Rows are points. Any point is a mix of the corners, with weights that add up to 1. It lies inside the corners' shape when no weight is negative. Say inside or outside, and name the corners with a negative weight.

Corners:
(1): [-21.5   4.7 -11.3]
(2): [-34.9 -26.9 -12.3]
(3): [ 51.7 -11.0  -8.0]
(4): [-20.5  -4.5   5.7]
Points:
[-19.1   1.6  -8.7] -> inside
[-29.4 -23.0 -11.2] -> inside
[-13.6 -10.1 -14.8] -> outside (4)
[-35.7  -7.3   0.1] -> outside (3)
[ 39.7 -10.5  -8.0] -> inside
[-30.8 -24.3 -11.4] -> inside
[-42.0 -15.6  -7.2] -> outside (3)
[-13.2   1.3 -10.3] -> inside
[ 17.8 -13.4  -2.2] -> outside (1)

Corners:
(1): [ 12.2 -32.6 -15.2   5.5  13.2  10.2  10.4  -8.8   1.5]
(2): [-15.2  10.1  -7.2  14.3   5.9 -34.5   8.4   4.9  22.3]
(3): [ -7.6  11.2   8.2 -42.9  21.8 -11.8 -81.8  10.8  -4.4]
(4): [27.0 -0.5 82.8 -5.3 15.6  5.0  1.4 -0.7 11.1]
(5): [ -3.0 -10.7  -4.6   2.8 -35.8   0.0   9.9 -34.0   3.6]
(6): [ -8.3 -24.5 -29.3   4.3  17.7  51.3  22.6   3.1  58.9]
(7): [ -1.2   8.4  -8.9 -24.0  14.0  51.7   3.1 -63.1  12.4]
(8): [ -5.2  14.0 -22.1   1.9 -17.2 -23.7  30.8  27.0  -9.2]
(9): [ 21.3   4.6 -24.3  -0.8 -17.6 -17.6  32.6  12.0  26.1]
(10): [ -1.6   4.6  -6.8   2.2  12.5  32.2 -68.4  -6.6 -13.5]
Points:
[ -1.0  -1.1  -5.3  -5.9  -5.0  18.9  -6.3 -28.7   5.8] -> inside
[  8.7  -2.6  14.4 -11.4  10.5  14.5 -11.8 -25.4   3.9] -> outside (6, 8)
[  2.0 -11.8  -0.4  -6.4   3.4  18.9  14.8 -18.1  29.7] -> outside (8, 10)
[ 14.8   3.5  -2.8  -5.2 -15.1  17.7  19.8 -33.4  -0.5] -> outside (2, 3, 6)
[-4.2  0.1  0.2  0.0  2.9  4.8  0.2 -7.2 11.6] -> outside (9)
[ -1.2   8.6  -0.1 -11.7   3.3  15.8 -10.2 -18.3   6.1] -> outside (1)
[  1.4   1.3   9.5 -14.7   2.3   1.0 -22.6  -7.4   4.6] -> inside
